Each row of a before or after table is a point. The points were changed in one or more steps. Then noise was added and the rows were shuffled. The steps act on columns, c1 being the first. What was done? A step turns or swaps two columns, mirrors them in a line or flattens them onto one, adds a multiple of one to another, or multiplies or shifts one. Angles are multiples of 10 degrees, from the lower column toward the higher: turns from -170 to 170, lines from 10 to 170 but not 90. Use the fewest steps. Two steps may share a column if one is a turn and the other turns, adds or multiplies; they go together, in the order done. Otherwise the lowest column goes first.
In the rows, 128 means zero.

Before (12 x 2)
[[ 85 146]
 [ 64 160]
 [ 68 102]
 [120 101]
 [134 145]
 [123 144]
 [177 131]
 [101 109]
 [116 154]
 [164  95]
 [133 165]
 [168 130]]
After (12 x 2)
[[ 93 164]
 [153 139]
 [158  67]
 [146 160]
 [143 139]
 [198 115]
 [119 102]
 [174 111]
 [ 97 153]
 [138  94]
 [134 143]
 [ 77 127]]
Steps: mirror c1 and c2 in the line at 70 degrees

Before (9 x 4)
[[121 140 182 145]
 [150 114 170 108]
 [159 105 180 110]
 [105  91 122 135]
 [179 133  38 190]
 [ 88 120 107 133]
 [112 145 147 138]
 [170 149 103 121]
 [162 140  95 183]]
After (9 x 4)
[[127 122 107 127]
 [129  93 122 134]
 [126 114 172 119]
 [127 150 102 116]
 [128 132  27 171]
 [128 141  87 177]
 [128 105 182 121]
 [127 140 178 154]
 [129 144 148 141]]
Steps: multiply c1 by 0; turn c3 and c4 by 10 degrees

Before (14 x 6)
[[122 161 161  88 100 119]
 [116 136 166 119 109 148]
 [148 121 109  91 158  84]
 [ 90 122 175  95 125 110]
 [107 103 115 151 115 110]
 [138 160 143 132 118  91]
 [161 161 125  71 121 140]
 [159 129 166 141 100 127]
 [ 79 113 173  70 105 122]
 [136 123 113 149 144 132]
 [101 131  96 145 132 127]
 [ 79 109 114 134  98 143]
 [130 157 173 119 107 147]
 [125 140  93 145 144  77]]
After (14 x 6)
[[118 139 170 137  73 149]
 [121 169 155 151  42 120]
 [132 157 178 125  66 148]
 [158 126 164 115  42 127]
 [163 176 128 167 110 142]
 [ 99 126  96 113 142 124]
 [149 131  96 166 217  83]
 [108 100 115 118  90 112]
 [ 89 134 173 158 120 112]
 [142 159 127 115  97  90]
 [ 79 133 169 190  60 124]
 [138 113 118 110 175 129]
 [125 136  79 106 176  78]
 [ 79 106 120 129  37 140]]
Steps: mirror c2 and c4 in the line at 170 degrees; add 0.3 times c6 to c3; multiply c5 by 3

Before (9 x 8)
[[157 175 148 182 132 126 157 163]
 [144 111 125 124  79 138 171 155]
 [174 150 160 135 126 161  90 147]
 [155 113  98 140 163 101  82 100]
 [115 130 109 136 101 146 129 140]
 [ 93 114 129 104 155  98 134 115]
 [ 96 111 128 125 130  70 112 131]
 [169 108 135 183 131 162 115 147]
 [174 142 128 149 158 148  95 176]]
After (9 x 8)
[[221 142 129  94 158 148 149 179]
 [158 111 124 171  78 137 126 154]
 [187 174 151 157 129 123 184 163]
 [221 150 164  92 124 164 135 149]
 [182 111  97  86 164 103 140 101]
 [ 62 109 128 113 134  73 125 132]
 [106 136 108 125 102 146 134 145]
 [ 61 114 128 139 153 100 104 113]
 [210 106 138 120 129 164 183 147]]
Steps: multiply c1 by 2; swap c4 and c7

Before (10 x 9)
[[ 98 119 108 171 115 116  76 137 161]
 [191  63 110 168 163  99 150 140 175]
 [184 114 136 175 128  79 142 103 169]
 [154  91  95 176 151 126 139 122 101]
 [138 116 106 164 153 163  66 115 150]
 [147 113 144  79  81 137 103 120 146]
 [101 128 167  76 162 158  99 175  87]
 [127 147  83 121 146 114 147 111 127]
 [116  88 165  93 115 151 109  92 157]
 [138  91  89 130 163 117  72  84 113]]
After (10 x 9)
[[102 125 168  78 162 157 102 173  71]
 [182 127 134 172 123  78 143 102 180]
 [134 129 107 164 154 160  68 117 107]
 [126 125  85 121 144 117 146 111 141]
 [150 129  96 176 152 128 139 122 113]
 [138 129  89 133 165 117  71  86  74]
 [191 128 108 167 163  95 151 139 187]
 [115 125 165  92 116 153 108  94 139]
 [101 128 107 172 112 116  74 138 127]
 [147 124 145  78  80 133 104 122 130]]
Steps: multiply c2 by 0; add 0.7 times c7 to c9

Before (11 x 11)
[[127 136 116 118 157 154 153 130 109 130  71]
 [180 134 158 137 142 113 175 116 156  88 122]
 [ 90  62 169 146  70 172 142  94 183 100  98]
 [ 94  87 118 133 121 136 153 143 144 119 155]
 [160  76  96 155 142 100  96 115 166 100 153]
 [122  84 105  83 145 105 137  87 185 128 115]
 [ 92  91 173 126 111 111 135  94 152 107 136]
 [178 133 176  87 141 174 117 113 144 152 143]
 [133  80 151  88  95 150 140  98 131 141 128]
 [120 123 140 112 101  99 103 170 138 128 147]
 [177 111 127 151 163 107 119 145 149 159 104]]
After (11 x 11)
[[121 123  61 112 101 159 103 103 138 129 113]
 [177 134 129  87 141 118 117 184 144 189 176]
 [127 136 157 118 157  65 153 131 109 132 122]
 [ 92  91 120 127 111 144 134 175 151  75 117]
 [132  79 114  88  95 118 140 147 131 160 147]
 [ 89  61  87 147  70  79 142 153 183  58 151]
 [ 95  86 114 132 120 147 153 109 144 105 148]
 [122  84 190  83 146 128 137 136 185 129 101]
 [177 110 144 152 163 117 120 136 149 204  97]
 [160  76 167 156 141 163  96 114 167  58 117]
 [179 135 136 138 142 130 176 167 156  28 112]]
Steps: add -1 times c5 to c8; turn c3 and c8 by 120 degrees; mirror c6 and c11 in the line at 60 degrees; multiply c10 by 2.5

Before (10 x 12)
[[ 77 143 116 126 118 151  97 123 141 146 119 132]
 [138 125 168 146  84  97 130 100 115 124 148 105]
 [177 136 116 125 144 106 109 106  47 138 161 100]
 [171 173  87 152 152 116 144 123 144 212 167 104]
 [152 164 169 159 130  79  95 122  34 118 161  97]
 [ 95 168 106 138 117  96 157 114  98 117 141 104]
 [170 162 164 119 143 112 106 141 118 113 109 213]
 [181 130 113 133 121 176 120 144 142 111 152 128]
 [ 77  82 181 120 125  93 163 149 133 131 170 124]
 [137  92 165 134 147 110 141 154 140 166 125  96]]
After (10 x 12)
[[ 76 148 149 118 214 111 107 141 119 142 111 142]
 [159  71 193 121 123  93 164 147 131 162 169 121]
 [ 82 138  97 132 127 175 122 142 141 140 150 120]
 [105 153 162 146 109  95 131  99 115 154 149  84]
 [107 104 159 134  95 111 142 154 141 197 123 146]
 [102 208  74 154 103 117 145 122 144 243 167 152]
 [166 182 120 138 105  95 155 114  97 149 141 120]
 [ 86 132  98 125  99 107 111 108  46 169 161 143]
 [181 140 132 126 132 150  95 124 144 177 118 119]
 [ 90 212 158 159  98  78  95 119  33 148 161 130]]
Steps: mirror c1 and c3 in the line at 100 degrees; add 1.5 times c4 to c2; swap c5 and c12; shift c10 by 30

Before (14 x 14)
[[109 125 127 147 127 120 141 102 144 132 123 108  91 134]
 [106 144 142  91 124 140 107 124 140 142 151 152 195 110]
 [128  93 155  47 145 114 125 111 137 116 106 147 111 145]
 [226 125 150 138 114 109 105 121 142 128 124 154 102 147]
 [ 86 133 162 147 139 111 143 131 133 129 126 169  93  27]
 [100 124 178 143 100 143  77 114 110 121 119 173 157  67]
 [ 86 121 134 127 113 112 107  86 135 139 144 193 140  94]
 [ 99 102 155 136 141 181 125 139 128 117 154 171 115  73]
 [143  95 141 130 122 184 157 131 121 248 132 108  90 147]
 [136 139 178 106 132 134 160  94 145 125 123 153 103 149]
 [ 85 141 140 103 140 118 139 136  64 172 109 176  87 151]
 [180 126 116 118  59 124 137  99 151 125 136 124 101 100]
 [177 134 127 147 126 182  84  97 132 129 110 176 132  32]
 [192  66 129 130  85 117 151 121 104 117 106 151 209 110]]
After (14 x 14)
[[100 123 170 185  96 100  78 113 111 120 122 174 157  98]
 [180 127 118 143  61 137 136 101 156 126 136 119 100 103]
 [175 132 111 213 129  79  85  94 127 130 105 175 135  83]
 [220 122 157 122 112 139 107 123 145 125 123 156 102 151]
 [ 88 132 169 221 139 132 143 133 132 128 124 169  91  77]
 [137 140 171  97 129 106 162  93 148 127 124 153 102 129]
 [ 83 140 140  92 140 133 142 138  61 171 109 181  84 124]
 [106 149 139 117 126 113 112 125 141 145 146 153 198  85]
 [130  94 156  62 145 135 127 107 136 113 109 148 109  82]
 [ 98 101 139 177 140  66 126 139 131 116 156 169 112 102]
 [145  93 121 115 121  71 154 134 123 249 130 105  88 140]
 [ 89 117 137 154 112 142 112  92 139 143 147 197 136 100]
 [112 125 133 140 132 136 139 102 145 134 119 106  97 147]
 [194  67 130 147  87 141 151 123 103 114 107 151 207 119]]
Steps: mirror c3 and c6 in the line at 170 degrees; turn c4 and c14 by 50 degrees

Before (8 x 18)
[[126 101 146 128 156 173 106  87 111  74  94 116  73 164 152 116 147 103]
 [ 93 122 155 153 166 159 116  86 104 135 146 165 158 119 126 165 144 112]
 [137  65 161 129 122 134 105  82 112 140 129 161 152 141  84 129 150 109]
 [ 85 112 135 140 132 169 110  96 199 128 125 153 161 105 233 168 150 115]
 [120 139 130 137 130 157 118  86 100 124 107 167 146 102 114 150 152 100]
 [118 129 135 129 134 136 119  95  98 141 140 118 158 119  83 172 152 111]
 [137 126 168 139 117 138 228 185 181 139 140 163 147 160  87 134 146 126]
 [119 123 153 123 136 133 113 249 183 115 109 152 132 110 100 140 139  97]]
After (8 x 18)
[[140  69  79 133 124 137 120 152 146 130 130 140 153 140  85 163 127 112]
 [ 84 108 100 142 129 172  77 174  87  75 123 123 161 106 231 127 144 114]
 [ 98 124  77 151 171 155 128 183 150 142 148 124 160 118 127 135 127 108]
 [115 129 122 131 131 135 138 183 153 137 137 145 153 119  78 122 143 114]
 [120 140  91 135 127 155 127 173 144 154 110 117 145 105 112 149 144  99]
 [127  96 123 129 157 172  74 146 100 175  95 155  75 160 150 163 136 102]
 [110 125  93 125 135 133  80  65  85  96 107 131 127 112 100  30 123  95]
 [138 124  73 137 117 134 208  99 105  82 142 143 144 159  93  82 129 128]]
Steps: turn c3 and c17 by -30 degrees; turn c3 and c12 by 130 degrees; turn c9 and c10 by -130 degrees; add 0.7 times c9 to c7; turn c8 and c16 by -130 degrees

Before (9 x 24)
[[117 158 122 199  75 105 152 108 117 161  89 143 133 103  92 116 161 143
  111 133 138 125 151 146]
 [130 188 124 136  67 145 126  45 127 179  61 159 143  85 104 119 122 173
  135 136 141 134 172 119]
 [190  93 147  91 142 153 151 140 180 112 109 122 138 148 123 156 103  71
  143 110 123 139  95 114]
 [166  92 127 114 134 152 157 113 144  78 140 137 131 177 133 195 114 102
  127  89 144 140 116 135]
 [111  90 158 135 118 139 149 168 101 135 118 100 132 114 131 119  94 167
  115 119  96  68 105 106]
 [115 131 116 117 142 151 141 173 124  79 127 130 160 133  93 130  69 154
  143 162  78  74  68  82]
 [133 156 166 130 131 117 124 144 118 127 129 105 181 163 130 113 102 179
  118 178  70 111  85  85]
 [154  88 108 106 160 163 151 114 168 124 121 135 128 160 148 153 138 105
  125  86  99 133  98 168]
 [113 146 143 133  93 111 131  81 119 154  77 143 122 107  63 112 137 159
   84 137 113 133 172 131]]
After (9 x 24)
[[113 150  98 136  95 112  93  56 121 156  75 140 124 110  63 114 136 190
   86 138 113 134 176 131]
 [117 129  73 117 143 149 103 172 126  80 131 135 160 133  95 128  71 184
  145 105  78  73  71  81]
 [163  91 200 114 132 151 119 119 143  76 138 137 134 176 137 194 111 133
  124 143 143 141 117 136]
 [108  96 123 132 116 138 111 166 103 134 119 100 133 114 131 119  96 196
  115 161  95  67 108 103]
 [128 188 114 139  68 142  83  12 128 178  62 156 141  84 105 119 123 202
  137 125 143 131 169 121]
 [120 156 123 200  74 106 109  86 118 163  91 141 132 102  93 119 167 175
  113 119 140 123 154 148]
 [191  89 145  93 142 150 108 128 179 113 110 125 143 148 123 157 106 100
  147 155 121 136  95 112]
 [153  91 220 108 159 163 111 110 166 125 118 132 128 159 146 149 141 131
  122 123  98 130  99 170]
 [136 158   6 133 130 123  78 146 120 132 125 102 179 162 128 112 108 212
  116 148  72 111  84  83]]
Steps: turn c3 and c20 by 110 degrees; multiply c3 by 2; shift c7 by -40; add 0.5 times c11 to c8; shift c18 by 30

Before (9 x 32)
[[126 121 111 128 168 117  90 159 144 161 106 104  71 158 137 155 197 113
  124 140 126 136 154 143  55 129 125  86  99 113 142  39]
 [ 92 152  86 153 153 195 122  79 104 120 178 119 122 180 183 124  96 138
  160 172 120 111 108 143 171 187 122 119 120  95  83 162]
 [154 175 154 111 106 120 156 103 155 171 140 144  65 131 171 155 149 130
  117 149 148 109 174 133 108 139  96 114 157 123 121 132]
 [ 98 142 109 135 157 139 130  85 179 154 155  71 147 123 107 124 171 105
  115 121 145  95 153  62 103 158 111 129 136 113 135 165]
 [161 105 146 119 140 110  71 140 159 105 142 163  89 153 104 167 131 128
   67 114  98 138 101 121 138  97 116 164 150 112  96 173]
 [151 142 104 163 127 140  73 149 159 153 134 127 166 151 110 145 121 117
  142  76  64 173  75 122 103 166 141 110 143 162  83 179]
 [153 139  66  79 103 163 100 124 152 148  47 103 110  95 166 118 139 142
  152 126  69 119  52  83 153 161  93 128 116 136 125 120]
 [116 164 148 123  90 145 140 125  94 172 164 130 126 155 132 124  77 139
  120 169 146  58 120 161 133 134 149  74  91  92 123 102]
 [132 141  95 133 166 104  86 104 121 134 105 134  93 158 117 175 133 124
   98 108  50 141 107  93 183 146 101 130 174  87 116 145]]
After (9 x 32)
[[103 152  88 144 157 197 115  81 152 124 173 130 126 180 184 124  96 137
  162 170 118 111 109 144 178 187 123 120 124  97  84 162]
 [149 139 101 200 123 145  71 152  93 155 133 127 167 146 110 142 125 118
  142  75  63 167  76 120 100 166 138 110 128 161  83 177]
 [124 126 110  71 171 115  87 161 122 161 107  85  71 162 139 154 196 117
  126 138 123 137 151 145  54 127 123  88 125 115 148  43]
 [145 174 153  49 106 118 156 100  92 173 140 150  65 132 163 152 150 131
  117 145 149 108 173 132 112 141  97 114 131 122 125 131]
 [119 169 143 121  90 143 138 125 177 174 165 114 130 154 135 131  76 140
  119 167 144  55 117 159 135 135 144  74 144  91 123 101]
 [129 137  96  95 164 105  86 110 119 132 107 167  94 158 115 171 129 125
   98 111  45 140 109  89 186 141 101 131 113  85 115 141]
 [106 142 111 150 157 141 127  85  85 156 154  95 146 127 105 123 169 101
  112 123 144  92 151  60  99 157 116 131  84 112 136 165]
 [155 102 145  80 140 111  72 142  92 101 139 154  91 157 106 166 126 123
   66 113  97 141  99 125 138  95 119 164 153 112  96 167]
 [145 135  63  63 106 162 101 127 109 150  46 101 108  96 169 117 138 146
  148 124  71 120  50  82 154 158  95 130 111 138 126 121]]
Steps: multiply c1 by 0.7; add 1 times c13 to c4; turn c9 and c29 by 160 degrees; turn c12 and c29 by 60 degrees
